Each row is a point. The last column is the point's height on a tilted bowl or saddle (a function of degree 2), plus a little noise. Count its main directions that bend up, bend down and stay straight.

Points:
[[-0.05  0.42  0.01 -0.04]
 [ 0.52  0.25 -0.48  0.60]
 [-0.33 -0.07  0.45  0.52]
 [-0.06  0.01 -0.14  0.04]
 [ 0.01 -0.40 -0.04  0.07]
 [ 0.44 -0.40 -0.10  0.19]
 [-0.24 -0.04  0.33  0.33]
 [ 0.13  0.31  0.24 -0.09]
 [ 0.33 -0.39 -0.23 -0.03]
 [ 0.13  0.06  0.06  0.06]
 [ 0.33  0.34 -0.20  0.25]
 [-0.19 -0.37  0.09  0.30]
 [ 0.11  0.00 -0.43  0.00]
 [ 0.54  0.35 -0.05  0.40]
 [ 0.02 -0.01 -0.05  0.05]]
Directions: 2 up, 1 down, 0 straight

Points (17 x 4):
[[-0.31 -0.19  0.17  0.06]
 [ 0.38 -0.04  0.21  0.30]
 [-0.05 -0.17 -0.39  0.20]
 [-0.09  0.44  0.11  0.06]
 [ 0.35  0.13  0.41  0.31]
 [ 0.26  0.16 -0.18  0.32]
 [ 0.36 -0.19 -0.30  0.40]
 [ 0.30 -0.27 -0.06  0.27]
 [ 0.38  0.66  0.17  0.45]
 [-0.25  0.32 -0.15  0.02]
 [ 0.13  0.07 -0.15  0.21]
 [-0.05 -0.13  0.38  0.11]
 [-0.40  0.20  0.11 -0.02]
 [ 0.44 -0.50 -0.36  0.45]
 [ 0.48  0.10  0.01  0.44]
 [ 0.10 -0.19 -0.03  0.16]
 [-0.12 -0.25 -0.02  0.09]]
Directions: 2 up, 0 down, 1 straight

Points:
[[-0.31  0.57 -0.29 -0.12  0.59]
 [ 0.32 -0.06  0.17 -0.09 -0.08]
 [-0.01 -0.16 -0.27 -0.12  0.06]
 [ 0.53 -0.19  0.02  0.28  0.27]
 [-0.28  0.02 -0.14  0.24  0.15]
 [ 0.06  0.17  0.08  0.16 -0.11]
 [ 0.18 -0.08 -0.04 -0.56 -0.40]
 [-0.07  0.14 -0.35  0.39  0.20]
 [ 0.08  0.05 -0.26 -0.22  0.06]
 [ 0.05 -0.41  0.08  0.17  0.14]
 [ 0.02 -0.57  0.00  0.13  0.16]
 [ 0.10 -0.14 -0.36  0.11  0.23]
 [ 0.01  0.00  0.61  0.13 -0.05]
 [ 0.21  0.15  0.17 -0.09 -0.16]
 [ 0.24  0.45 -0.33  0.04  0.22]
 [-0.24 -0.14 -0.33  0.27  0.27]
 [ 0.50  0.45  0.23  0.59 -0.61]
 [-0.07  0.31 -0.01  0.84 -0.59]
 [ 0.11  0.10 -0.33  0.48  0.13]
 [ 0.18 -0.12 -0.43 -0.01  0.25]
 [-0.52 -0.24 -0.31  0.49  0.35]
 [ 0.12 -0.06 -0.07  0.08  0.03]
 [ 0.16 -0.16 -0.04  0.07  0.04]
 [-0.07  0.40 -0.17  0.14  0.10]
 [-0.20  0.03  0.29  0.12 -0.05]]
Directions: 2 up, 1 down, 1 straight

Points, 26 rows:
[[ 0.16 -0.13  0.27  0.05 -0.14]
 [-0.18 -0.26 -0.45  0.11  0.37]
 [-0.30 -0.32  0.04  0.24 -0.06]
 [ 0.07  0.16  0.30  0.62  0.30]
 [ 0.02  0.65  0.13 -0.38 -0.35]
 [ 0.45  0.22  0.54  0.25  0.11]
 [ 0.66 -0.20  0.03  0.12  0.29]
 [-0.46 -0.35 -0.32 -0.19  0.67]
 [ 0.04  0.24  0.19  0.11 -0.03]
 [ 0.04 -0.10  0.15 -0.23 -0.13]
 [-0.26  0.24 -0.35 -0.10  0.42]
 [ 0.43 -0.52 -0.06 -0.13  0.35]
 [-0.17 -0.04  0.51 -0.07 -0.34]
 [ 0.08 -0.25 -0.53 -0.13  0.53]
 [ 0.10 -0.02 -0.21  0.23  0.04]
 [ 0.11 -0.25  0.00 -0.10  0.03]
 [-0.07 -0.07  0.05 -0.27  0.01]
 [-0.16 -0.05  0.01 -0.18  0.10]
 [-0.13  0.25  0.18 -0.39 -0.07]
 [-0.24 -0.19  0.42  0.52 -0.08]
 [ 0.07  0.03  0.06 -0.39 -0.09]
 [-0.03  0.08  0.12  0.19  0.03]
 [ 0.18  0.04 -0.01  0.10 -0.03]
 [ 0.12  0.20 -0.35 -0.10  0.00]
 [ 0.46 -0.09 -0.74  0.08  0.16]
 [-0.16  0.20 -0.32 -0.47  0.48]]
Directions: 2 up, 2 down, 0 straight

Points, 48 rows:
[[-0.25  0.03 -0.19 -0.40 -0.20 -0.32  0.20]
 [-0.03 -0.11 -0.07  0.27 -0.33 -0.15  0.12]
 [ 0.54 -0.17  0.17 -0.06 -0.15  0.14 -0.33]
 [-0.16  0.34  0.18  0.19  0.24  0.31 -0.07]
 [ 0.31 -0.06 -0.15  0.09  0.19  0.12 -0.15]
 [ 0.42 -0.25  0.29  0.18  0.01 -0.59 -0.46]
 [-0.02  0.12 -0.41  0.15 -0.50 -0.26  0.28]
 [ 0.03  0.00 -0.23  0.41  0.20  0.29 -0.07]
 [ 0.00 -0.01  0.05 -0.37  0.02 -0.10  0.01]
 [ 0.04  0.03 -0.09  0.14  0.13 -0.35  0.06]
 [-0.05 -0.12 -0.39 -0.17 -0.03 -0.49  0.13]
 [-0.09 -0.08  0.28 -0.04 -0.16 -0.33  0.28]
 [-0.04 -0.02  0.06 -0.28  0.08 -0.24  0.11]
 [ 0.30  0.12  0.20  0.52 -0.25  0.00 -0.38]
 [ 0.18  0.13 -0.04  0.00  0.47  0.05 -0.33]
 [-0.03 -0.17 -0.01  0.43 -0.20 -0.53 -0.21]
 [-0.36  0.10 -0.39  0.17  0.17  0.17 -0.29]
 [ 0.00 -0.32  0.40 -0.17  0.16 -0.17 -0.03]
 [ 0.02 -0.59  0.29 -0.47  0.11 -0.31 -0.22]
 [ 0.18  0.13  0.09 -0.12 -0.37 -0.02  0.08]
 [-0.18  0.74 -0.34  0.37 -0.31 -0.21 -0.02]
 [ 0.16  0.12  0.47 -0.04  0.03  0.16 -0.13]
 [-0.22  0.13  0.18  0.14  0.36  0.17 -0.09]
 [-0.10 -0.34 -0.03 -0.34  0.23  0.45 -0.63]
 [-0.19 -0.03 -0.11  0.09  0.28 -0.34 -0.13]
 [ 0.25  0.12 -0.54  0.41  0.00  0.00  0.14]
 [-0.53 -0.58 -0.12 -0.22  0.18  0.14 -0.71]
 [-0.02 -0.12  0.14 -0.16  0.34 -0.05 -0.21]
 [-0.39 -0.13 -0.25 -0.10  0.08  0.29 -0.41]
 [ 0.05  0.24  0.30 -0.21  0.29 -0.56  0.29]
 [ 0.08 -0.22  0.30  0.04  0.03  0.17 -0.03]
 [ 0.20 -0.21 -0.09  0.30  0.02  0.47 -0.01]
 [ 0.57  0.09 -0.18 -0.21  0.05 -0.52 -0.21]
 [ 0.03 -0.12 -0.33  0.08 -0.14  0.09  0.20]
 [ 0.31  0.25 -0.11  0.13 -0.02 -0.16  0.07]
 [ 0.00  0.34  0.56  0.12 -0.21 -0.30  0.20]
 [-0.26 -0.51 -0.20 -0.01  0.02 -0.15 -0.14]
 [ 0.30  0.47 -0.49  0.74  0.05 -0.41 -0.27]
 [-0.16 -0.01 -0.21  0.50  0.24  0.04 -0.21]
 [-0.23 -0.39 -0.19 -0.21 -0.30  0.58 -0.15]
 [ 0.04  0.14  0.20  0.55  0.03 -0.09 -0.16]
 [-0.01  0.19  0.03  0.58  0.35 -0.05 -0.19]
 [-0.46 -0.02  0.33  0.14 -0.22 -0.18  0.08]
 [-0.17  0.15  0.44 -0.56 -0.08 -0.30  0.33]
 [-0.49 -0.12  0.13  0.18  0.03 -0.19 -0.10]
 [-0.15 -0.32 -0.16 -0.34 -0.45 -0.18  0.35]
 [ 0.53 -0.05 -0.17  0.54 -0.24 -0.08 -0.28]
 [-0.36 -0.26 -0.79  0.19  0.29 -0.02 -0.76]]
Directions: 1 up, 3 down, 2 straight

Points:
[[-0.04  0.18 -0.07  0.07 -0.01 -0.20 -0.26 -0.58 -0.23]
 [-0.35 -0.30  0.10  0.29  0.09 -0.22 -0.56 -0.41 -0.29]
 [-0.71  0.04 -0.36 -0.03  0.12 -0.21  0.33 -0.55 -0.27]
 [-0.24 -0.59  0.24 -0.13 -0.05 -0.02  0.05  0.03 -0.12]
 [ 0.04  0.40 -0.04 -0.21 -0.05  0.12  0.04  0.31 -0.14]
 [-0.09  0.11 -0.18  0.31 -0.13  0.79 -0.07 -0.56 -0.61]
 [ 0.12 -0.17  0.12 -0.08  0.17 -0.25 -0.05  0.13 -0.10]
 [-0.03 -0.33  0.29  0.53  0.24 -0.11 -0.12 -0.17 -0.35]
 [ 0.02 -0.45 -0.15  0.08 -0.38  0.27 -0.45  0.33 -0.09]
 [ 0.82 -0.26 -0.06  0.20  0.11 -0.13 -0.33  0.02 -0.41]
 [ 0.02  0.36  0.22  0.28 -0.80  0.25 -0.18  0.23 -0.32]
 [ 0.05 -0.32 -0.06 -0.50 -0.38 -0.09 -0.49  0.32 -0.05]
 [ 0.05  0.03  0.27 -0.28  0.33 -0.11  0.19  0.02 -0.24]
 [-0.05 -0.12  0.00  0.15 -0.08  0.20 -0.33  0.10 -0.12]
 [-0.09 -0.12 -0.01  0.17 -0.52  0.28  0.24  0.01 -0.18]
 [-0.17 -0.16  0.48  0.30 -0.40 -0.39  0.41  0.12 -0.34]
 [ 0.31 -0.07 -0.32  0.63  0.44 -0.02  0.44 -0.23 -0.52]
 [-0.20  0.34  0.13 -0.22 -0.04 -0.53 -0.17 -0.07 -0.21]
 [ 0.16 -0.01  0.14  0.21  0.20 -0.06 -0.31  0.21 -0.22]
 [-0.35  0.14  0.23 -0.47 -0.14 -0.44  0.11  0.04 -0.16]
 [ 0.36 -0.06  0.32 -0.30 -0.49 -0.02 -0.05  0.02 -0.11]
 [ 0.27 -0.47  0.03 -0.07 -0.08  0.08  0.25  0.14 -0.14]
 [ 0.35 -0.36 -0.08 -0.20 -0.11 -0.49  0.65 -0.08 -0.24]
 [-0.23 -0.58  0.41 -0.29 -0.13  0.10  0.26  0.01 -0.23]
 [-0.12 -0.05 -0.27 -0.09 -0.04 -0.24  0.49  0.41 -0.04]
 [-0.36 -0.21  0.08 -0.01 -0.14  0.10  0.02 -0.15 -0.13]
 [-0.18 -0.34  0.14  0.07  0.13 -0.09  0.31 -0.10 -0.21]
 [ 0.15 -0.22  0.67  0.05 -0.24 -0.28  0.46 -0.07 -0.36]
 [ 0.31 -0.11 -0.08  0.36  0.25 -0.14 -0.03  0.43 -0.26]
 [ 0.27  0.31 -0.27 -0.04 -0.03 -0.07 -0.16  0.15 -0.18]
 [-0.01  0.15 -0.36 -0.22 -0.14  0.46 -0.15 -0.50 -0.33]
 [-0.02  0.02 -0.21 -0.31 -0.11 -0.04  0.09  0.16  0.00]
 [-0.25 -0.08  0.26  0.03  0.33  0.32  0.02  0.37 -0.23]
 [-0.17  0.05  0.04 -0.05 -0.06  0.48  0.19 -0.47 -0.40]
 [ 0.80  0.05 -0.31 -0.29 -0.38  0.18  0.56  0.27 -0.45]
 [-0.01 -0.40  0.08 -0.29 -0.16  0.23 -0.01 -0.15 -0.10]
 [ 0.64  0.19 -0.28  0.12  0.08  0.07  0.05  0.16 -0.35]
 [-0.25 -0.38 -0.13 -0.30  0.55 -0.42 -0.25  0.13 -0.19]
 [-0.24 -0.02  0.15 -0.32  0.30 -0.21 -0.28 -0.24 -0.19]
 [ 0.12  0.42  0.34 -0.05  0.52  0.38 -0.48  0.32 -0.49]
 [ 0.05 -0.32 -0.37 -0.28  0.00 -0.13 -0.05  0.17  0.02]
 [ 0.25 -0.21 -0.07  0.21  0.55  0.09  0.01 -0.29 -0.41]
 [-0.33 -0.17  0.49  0.32  0.04 -0.27 -0.27 -0.19 -0.29]
 [ 0.16 -0.34  0.22  0.37 -0.23  0.27  0.09 -0.20 -0.28]
 [ 0.08  0.18 -0.01 -0.53  0.05 -0.33  0.38 -0.12 -0.23]
 [-0.13  0.46 -0.03 -0.21  0.06 -0.29 -0.18 -0.13 -0.24]
 [-0.17  0.10  0.21  0.04 -0.30 -0.06 -0.17 -0.31 -0.16]
 [-0.09 -0.34 -0.39  0.22  0.09  0.18 -0.69  0.23 -0.26]
 [ 0.54 -0.01  0.47 -0.12 -0.06  0.02 -0.51 -0.20 -0.28]
 [-0.10 -0.10 -0.50 -0.23  0.35 -0.05  0.26 -0.11 -0.11]
 [-0.01 -0.24 -0.06 -0.03  0.31 -0.24 -0.51  0.02 -0.19]
 [ 0.06  0.24  0.20  0.47  0.44  0.02 -0.18  0.21 -0.47]
 [-0.71  0.03  0.28  0.06  0.37  0.29  0.08 -0.10 -0.50]
 [ 0.32  0.13  0.08 -0.40  0.32 -0.30  0.08  0.00 -0.26]
 [-0.19 -0.14 -0.33 -0.13 -0.22  0.15 -0.51  0.07 -0.08]
 [ 0.38 -0.09  0.06  0.01  0.12  0.22  0.02  0.25 -0.20]
 [-0.07  0.12  0.11  0.02 -0.07  0.19  0.05 -0.05 -0.17]
 [-0.23  0.15 -0.14  0.04  0.02 -0.57 -0.07  0.52 -0.11]
 [ 0.01  0.10 -0.06  0.11  0.40 -0.08  0.02  0.00 -0.24]
 [-0.25  0.03  0.34  0.32  0.10 -0.10 -0.14  0.49 -0.23]]
Directions: 0 up, 6 down, 2 straight
